Each row is a point. Each copy is the shape, with its points in the same order, stretched, turned, moved and blurred by noise. Some copies are also mirrored. Which?

Shape:
[[ 6.7  3.1]
 [-2.2 -0.9]
 [-0.1 -3.7]
 [-1.2 -3.3]
 [-2.5 -0.6]
 [ 6.2  4.1]
 [-2.4  5.7]
 [ 2.7  2.9]]
Copy 1 (8 x 2):
[[ 6.2 -4.3]
 [-2.8  0.4]
 [-3.8 -3.3]
 [-4.1 -2.1]
 [-2.9  0.9]
 [ 6.6 -3.2]
 [ 1.8  5.3]
 [ 3.2 -1.0]]
Copy 1 is: only turned
Copy 2 (8 x 2):
[[ 3.9  4.0]
 [-3.5 -1.4]
 [-1.6 -3.2]
 [-1.8 -4.2]
 [-4.2 -1.1]
 [ 3.4  4.0]
 [-4.5  5.6]
 [-0.3  3.9]]
Copy 2 is: only turned
Copy 3 (8 x 2):
[[10.0 -1.2]
 [ 0.3 -1.0]
 [ 0.7 -4.8]
 [-0.6 -3.8]
 [ 0.1 -0.6]
 [10.1 -0.2]
 [ 2.9  5.6]
 [ 6.3 -0.3]]
Copy 3 is: only turned
Copy 4:
[[ 6.7 -1.1]
 [-2.6  2.0]
 [-2.8 -2.3]
 [-3.9 -0.8]
 [-3.0  3.0]
 [ 7.8 -0.2]
 [ 1.6  7.2]
 [ 3.5  1.7]]
Copy 4 is: only turned

Shape:
[[-0.4 -0.7  6.5]
 [ 6.7  4.7 -0.8]
 [-1.4 -4.9 -2.5]
 [-4.9 -3.1  1.5]
 [-2.8 -3.9  3.5]
 [ 6.1 -1.6 -3.8]
 [-4.8 -3.3  0.3]
 [ 3.7  3.7 -0.9]
 [ 5.7  4.8  0.1]]
Copy 1:
[[ 2.5  2.7  4.6]
 [-3.9 -5.0  5.6]
 [ 0.2 -1.1 -5.2]
 [ 0.9  3.4 -3.1]
 [ 2.5  2.8 -0.3]
 [-1.0 -6.9 -0.2]
 [ 0.5  2.6 -4.0]
 [-3.5 -2.8  3.4]
 [-3.2 -3.8  6.1]]
Copy 1 is: mirrored
Copy 2, 9 rows:
[[ 4.8  1.2 -3.7]
 [-0.7  8.3  3.1]
 [ 1.1 -3.8  1.5]
 [ 2.6 -5.6 -3.2]
 [ 4.7 -3.0 -2.6]
 [ 1.5  3.9  7.0]
 [ 1.7 -5.3 -1.8]
 [-0.5  4.8  1.8]
 [-1.1  6.8  1.7]]
Copy 2 is: mirrored
Copy 3, 9 rows:
[[-0.5  7.5  3.6]
 [ 2.8  1.2 -7.1]
 [ 3.4 -4.1  5.3]
 [-3.1  1.6  5.7]
 [-0.4  3.4  5.4]
 [ 7.5 -4.8 -0.9]
 [-3.3 -0.3  5.2]
 [ 0.8  0.2 -5.3]
 [ 1.7  1.8 -5.4]]
Copy 3 is: only turned

Shape (9 x 3):
[[ 2.3 -1.3  0.0]
 [-2.7  4.4 -5.0]
 [ 6.7 -4.6  3.9]
 [ 1.1  4.1  6.0]
 [-2.0  0.5  5.0]
 [-1.5 -3.9  3.7]
 [-2.3 -3.4 -4.8]
 [-1.8 -4.6 -4.2]
 [ 4.3 -5.0 -4.3]]
Copy 1, 9 rows:
[[ 2.2 -1.5  1.8]
 [ 5.4 -2.2 -5.3]
 [-0.2 -0.8  7.0]
 [-4.9  0.1  0.4]
 [-4.4 -3.9  0.4]
 [-2.0 -5.8  2.3]
 [ 6.5 -5.2 -0.7]
 [ 5.7 -5.1  0.6]
 [ 8.1 -1.6  3.6]]
Copy 1 is: only turned
Copy 2, 9 rows:
[[ 1.4 -1.1  0.9]
 [ 4.6 -1.1 -6.3]
 [ 0.0  1.3  7.0]
 [-2.2  5.0 -1.8]
 [-3.1  1.5 -2.2]
 [-2.8 -2.8  0.0]
 [ 2.7 -5.7 -1.3]
 [ 2.0 -5.2 -0.6]
 [ 5.1 -5.0  4.9]]
Copy 2 is: only turned
Copy 3 (9 x 3):
[[ 1.6 -2.9 -0.6]
 [ 4.5  4.3 -6.8]
 [ 1.2 -8.0  4.1]
 [ 2.4  3.7  3.5]
 [-1.3  1.8  1.9]
 [-4.0 -2.8  2.0]
 [-0.7 -3.0 -5.6]
 [-1.6 -4.2 -4.5]
 [ 2.2 -8.2 -3.0]]
Copy 3 is: only turned

Shape (7 x 4):
[[-1.3 -3.4 -8.4  1.9]
 [-0.2  0.1  2.8 -2.9]
 [ 1.6  1.7  1.3  5.7]
 [ 0.6  1.3 -0.6 -0.7]
 [ 5.2  1.1  1.2 -2.2]
 [-0.7  4.4 -7.2  4.0]
 [-3.8  0.6 -1.8  6.0]]
Copy 1:
[[-2.8 -4.9  0.4  8.4]
 [ 0.7  1.3  1.0 -2.8]
 [ 2.5 -0.2 -5.6  0.5]
 [-0.5  1.3 -0.7  1.6]
 [-3.8  0.9 -3.3 -1.4]
 [ 0.1  2.8 -3.3 10.7]
 [ 5.5  0.0 -1.7  3.9]]
Copy 1 is: only turned
Copy 2 (7 x 4):
[[-6.9 -4.9  1.1 -7.5]
 [ 0.4  0.3  2.2  7.5]
 [ 4.9  2.5 -3.9 -3.4]
 [-0.7 -1.9  0.6  2.5]
 [ 3.7 -1.3  4.2  4.9]
 [-4.4 -6.8 -4.9 -7.5]
 [-1.4  1.2 -6.4 -5.5]]
Copy 2 is: mirrored
